Rows are points. Any point is a mix of the corners, with weights that add up to 1. It lies inside the corners' shape when no weight is negative. Is each point inside? If not, which corners have a negative weight?
(in the rows, 128 means zero)

Corners:
(1): [152 181 129]
(2): [ 98 159  96]
(3): [104  94 156]
(4): [101  95  88]
Points:
[110 159 105] => inside
[144 170 128] => inside
[115 144  95] => outside (3)
[111 133  80] => outside (3)

Corners:
(1): [ 97 146 145 178 148  77 134 140]
(2): [139  96 149 164 161 138 130 159]
(3): [104 150 178  94 151 117 121 152]
(4): [191 177  89 129  77 148 136 146]
(5): [124  93 141 120 145 119 161 104]
(6): [114 124  27 143  63 160 103 132]
(7): [111 137 196 170 145 136 145 102]
(8): [170 173  86 121  95 122  35 112]
(9): [104 159 158 139 193 137 161 119]
Points:
[143 147 141 115 144 116 142 122] => outside (2, 6, 7)
[134 146  27 108  48 130  86 139] => outside (2, 7, 9)
[133 144 153 134 142 122 123 128] => outside (6)
[117 145 158 141 138 121 130 130] => inside
[118 137 172 140 166 110 144 127] => outside (6)
[136 143 126 127 130 128 122 124] => inside
[118 130  87 148 105 136 117 134] => inside
[132 152 112 137 128 117 112 136] => outside (7)

Corners:
(1): [ 99 157  88 135 144 131 123  99 116 194 142]
(2): [173 156 131  67 118 148 104  58 147 188 122]
(3): [147 167 130  45 112 109 131  66  91 115 151]
(4): [139 109 135 145  97 138 103 161 180  67 169]
(5): [194 117  96  86  95 158 169  83 113 149  59]
(6): [ 80 105 146 148 184 114 100 120  97  96 169]
(7): [158 162 139 140 145 106 148 105 123 183 108]
(8): [ 81  76 154 157 207 102 105 211 180 130 216]
(9): [194 155 102  92 134 157 130 114 100 149  61]
(10): [122 162 136 146 190 135 104 132 160 114 119]
(11): [114 104 121 101 115  90  97 182 164  76 144]
(12): [120 130 161 132 118 123 155 146 131 171 147]
Points:
[145 144 132 126 140 114 132 119 129 152 120] => inside
[145 156 121  95 141 121 124  85 105 143 115] => outside (4, 8, 12)
[123 122 130 118 135 124 113 141 148 121 150] => outside (7)
[150 146 128  96 132 139 129 110 133 146 134] => outside (6, 7, 11)
[146 132 128 105 123 132 126 114 132 151 130] => outside (10)
[140 142 120 111 132 137 119 113 132 126 120] => outside (7, 8)
[121 113 132 143 160 122 124 159 145 127 140] => outside (2, 3)
